Every row gives one point. Each copy is the shape, with its points in the same order, turned, moved and blurred by noise. Is it also mirrored, or only turned?

Shape:
[[ 4.3  4.9]
 [-6.0  2.1]
 [ 1.5 -1.1]
 [ 8.5 -0.6]
 [-0.3 -1.3]
 [ 2.4  5.0]]
Copy 1, 6 rows:
[[-5.2 -0.9]
 [ 4.6 -4.1]
 [ 0.4  2.7]
 [-5.4  6.2]
 [ 2.2  2.0]
 [-3.9 -1.4]]
Copy 1 is: only turned
Copy 2:
[[-0.7  7.7]
 [ 7.9 -0.2]
 [ 0.1  0.4]
 [-7.0  3.6]
 [ 0.3 -1.0]
 [-0.1  7.2]]
Copy 2 is: mirrored

Shape (8 x 3):
[[-3.7 12.4 -4.6]
 [-1.1  4.4 -1.0]
 [-2.1  1.4  3.2]
 [-3.9 -3.0  0.7]
 [ 6.0 -2.8  1.8]
 [-1.9 -0.4 -5.4]
 [-1.3 -2.2 -2.7]
 [-4.1 -0.8 -4.4]]
Copy 1 (8 x 3):
[[-11.1  -7.6   4.7]
 [ -3.3  -3.6   1.1]
 [  1.3  -3.9  -1.2]
 [  5.0  -1.7   3.0]
 [  2.6   4.9  -3.6]
 [ -0.6   0.3   5.1]
 [  2.2  -0.2   4.0]
 [  0.6  -1.3   7.0]]
Copy 1 is: mirrored
Copy 2 (8 x 3):
[[11.2 -0.6 -7.1]
 [ 3.3 -0.8 -3.5]
 [-1.6  1.2 -3.9]
 [-1.9  4.1  0.9]
 [-5.0 -5.5  1.3]
 [ 3.9  0.8  3.2]
 [ 0.7  0.6  3.0]
 [ 3.4  2.8  2.4]]
Copy 2 is: mirrored
Copy 3 (8 x 3):
[[10.1  9.4 -6.7]
 [ 3.3  4.1 -1.6]
 [ 3.2  0.6  2.0]
 [ 0.8 -3.2 -0.1]
 [-5.8  3.2  3.0]
 [-0.2  0.6 -6.0]
 [-0.8 -0.5 -2.7]
 [ 1.5 -1.1 -5.4]]
Copy 3 is: mirrored

Shape (8 x 4):
[[  4.8 -11.0  -0.3   0.1]
 [ -6.5   2.7   0.7  -5.9]
 [  3.6   4.5  -0.8  -2.9]
 [ -5.5   2.0   1.1   4.1]
 [ -3.9  -1.0   1.4  -1.4]
 [  3.8   0.6   2.8   1.1]
 [  2.0   0.1   0.6   4.0]
 [  4.7  -6.0  -5.4   0.2]]
Copy 1, 8 rows:
[[ 5.0  7.1  7.7  0.4]
 [ 0.0  0.8 -9.0  0.6]
 [ 0.6 -5.1  0.3  3.0]
 [-5.6  0.8 -2.4 -4.8]
 [ 1.3  2.6 -4.0 -2.5]
 [ 1.1 -2.6  2.8 -2.3]
 [-1.3  0.1  3.2 -2.7]
 [ 0.8  6.1  7.0  4.5]]
Copy 1 is: mirrored
Copy 2, 8 rows:
[[ -3.7   0.8  -9.4  -8.4]
 [  7.0  -7.2  -3.0   4.9]
 [  6.3   2.8  -0.3  -0.9]
 [ -2.3  -4.3   2.1   4.0]
 [  0.8  -4.3  -4.1   1.6]
 [  0.3   4.7  -2.1   0.4]
 [ -1.8   2.2  -0.6  -1.3]
 [ -0.7   0.1  -3.5 -10.0]]
Copy 2 is: only turned
Copy 3, 8 rows:
[[ 7.6  3.9 -1.2  8.0]
 [ 0.7  3.8 -0.6 -9.7]
 [-4.9  1.3  2.3 -0.7]
 [ 4.2 -1.0  6.0 -6.7]
 [ 4.0  2.4  0.3 -4.2]
 [-0.1 -3.0  1.9  1.2]
 [ 2.1 -1.4  5.7  0.8]
 [ 2.4  6.3  3.1  6.1]]
Copy 3 is: mirrored

Shape:
[[-6.1 -7.9 -1.9  0.2  7.2  1.0]
 [-1.9 -0.9 -1.3  4.1  3.1 -3.5]
 [ 4.0  1.7  6.1 11.1 -5.6  4.4]
 [-2.8  5.1 -6.5  1.7  2.7 -4.6]
 [-1.4 -2.0 -2.3 -1.1  2.1  6.0]
 [-6.3  3.9 -0.3  3.9  4.5  0.4]
 [ 0.6  2.6  3.5 -8.2 -1.3  3.0]
 [ 4.6 -2.3 -3.8 -0.8  2.5 -0.7]
 [ 2.1  1.9 -1.1 -3.5 -6.0  4.4]
 [-3.3 -4.6  1.1 -0.5  0.1 -1.0]]
Copy 1:
[[  4.0  -1.7  -4.9  -3.1   2.5 -11.7]
 [  2.9   2.7   1.9  -0.1   1.3  -5.3]
 [  0.2  10.8   0.6  -5.0  -8.7   2.8]
 [  7.6  -1.0   5.3   1.7   3.8  -1.8]
 [  3.6  -3.0  -5.6  -2.1  -1.8  -2.9]
 [  7.5   5.7  -2.8   2.0   2.9  -2.3]
 [ -3.5  -2.8  -5.0   2.0   1.1   4.9]
 [  0.9  -5.0   2.5  -0.2  -2.9  -4.0]
 [  0.3  -3.4  -2.1  -2.9  -1.4   5.9]
 [ -1.4   1.5  -3.1  -3.9   3.5  -4.0]]
Copy 1 is: only turned
Copy 2:
[[ -4.9   5.4  -2.7   8.9   5.8  -2.3]
 [ -1.6   5.2   1.6   0.0   3.3  -0.8]
 [ -4.5  -5.8  -1.8 -11.9   6.9  -1.0]
 [  6.0   4.9   3.7   1.3   1.6  -0.7]
 [  0.0  -1.4  -5.6   4.4   4.2  -2.1]
 [  2.4   4.5  -0.4   0.7   8.4   2.1]
 [  1.0  -3.2  -7.8   2.4  -2.1   6.9]
 [ -0.8   1.5  -2.8   1.1  -2.9  -4.6]
 [  2.2  -7.7  -3.7  -0.2  -0.6   1.8]
 [ -4.7   0.5  -0.2   4.0   2.2   2.1]]
Copy 2 is: only turned
